Each row is a point. Each copy is the shape, with its points in the same order, turned, moved and blurred by noise. Some copies are also mirrored. Which?

Shape (6 x 2):
[[-50   1]
 [ 26  -8]
 [ 26   5]
 [-31 -42]
 [ 14  -4]
 [-53  -8]]
Copy 1 (6 x 2):
[[-40  -8]
 [ 33   9]
 [ 27  17]
 [-12 -45]
 [ 18   7]
 [-41 -21]]
Copy 1 is: only turned
Copy 2, 6 rows:
[[  9  47]
 [ -4 -28]
 [-17 -24]
 [ 46  17]
 [ -3 -16]
 [ 17  48]]
Copy 2 is: mirrored
Copy 3 (6 x 2):
[[-44  18]
 [ 29  -8]
 [ 33   5]
 [-34 -28]
 [ 18   0]
 [-48  10]]
Copy 3 is: only turned
Copy 4:
[[-57 -11]
 [ 21 -17]
 [ 19  -4]
 [-35 -55]
 [  6 -14]
 [-60 -21]]
Copy 4 is: only turned

Shape:
[[ 24 -20 -50  14]
 [-34 -26  17 -35]
 [-11  43   0   8]
 [ 26 -24  -6 -52]
 [ 26   7  19  12]
 [ -8  15 -58   6]
 [ 19  36 -27  18]
 [ 25 -16  23  24]]
Copy 1:
[[ 21  -5 -57  24]
 [-21 -15 -10 -60]
 [ -5  37  11   3]
 [ 33   6 -53 -53]
 [ 38   6  10  -4]
 [-14  32 -48  18]
 [ 16  37 -15  27]
 [ 39 -18   8  -4]]
Copy 1 is: only turned
Copy 2:
[[ 25 -29 -23 -32]
 [-25  19 -12  35]
 [ 23  31  33 -17]
 [ 26  14 -49  27]
 [ 45  -8  20  16]
 [ 12  10  -8 -54]
 [ 45  11  17 -32]
 [ 31 -34  18  23]]
Copy 2 is: mirrored

Shape (12 x 6):
[[-22 -18  11   2  -2 -13]
 [-29   5   0  21 -18 -15]
 [ 19  -8 -17  20 -21  35]
 [ 12   6  33 -17 -23 -20]
 [  8  17  -3  -3  29  23]
 [-18   1 -19  18 -10 -14]
 [-14 -15  38  -1  27   6]
 [  3 -23  -3   4 -24  33]
 [ -9   0  -8   5 -30  23]
 [ 13  11  17  -8  19  -6]
 [-32 -18 -17 -30 -23  33]
 [-28 -38   8   1   8   5]]
Copy 1 (12 x 6):
[[-31 -26  -2  10   4  -3]
 [-29   2 -18  22  -8  -9]
 [ 21  -5 -23  17 -26  31]
 [-20 -24  27 -11 -32 -17]
 [  9  10  13 -11  18  25]
 [-14  -1 -24  11  -3 -11]
 [-25 -22  35  16  20  21]
 [  1 -22 -19   5 -23  37]
 [-11  -3 -24   3 -24  20]
 [ -3 -10  26  -6   1  -3]
 [-31 -21 -35 -13 -13  50]
 [-33 -37  -1  16  17  16]]
Copy 1 is: only turned
Copy 2, 12 rows:
[[-34 -14  -2 -10   1 -16]
 [-40   9  16  -8  -2   6]
 [ 23 -16  15  -9 -11  33]
 [ -8   1   7  -4 -41 -40]
 [ 16   7 -29  15   5   0]
 [-25  10  18 -15  13   6]
 [-25 -24 -30  20 -10 -18]
 [  2 -28   0 -19 -15  21]
 [ -8  -4   2 -25 -18  22]
 [  4   5 -13  17  -4 -26]
 [ -7 -13 -24 -60  -6  15]
 [-28 -34 -10 -10  12  -1]]
Copy 2 is: mirrored
Copy 3, 12 rows:
[[-27  -2   9 -14 -17 -10]
 [-41  12   3  15 -23 -17]
 [ -5  48  -5   6  -6  32]
 [ 16  -9  16   8 -39 -12]
 [ -1  -4  14  15  27  20]
 [-32  18  -9   8  -4 -17]
 [-19 -18  42 -19  -2   5]
 [-13  28  -4 -12 -20  34]
 [-21  20 -10  12 -24  24]
 [  9  -9  24   8   6  -8]
 [-30 -10 -34 -13 -20  38]
 [-33  -1   9 -35  -8   3]]
Copy 3 is: mirrored
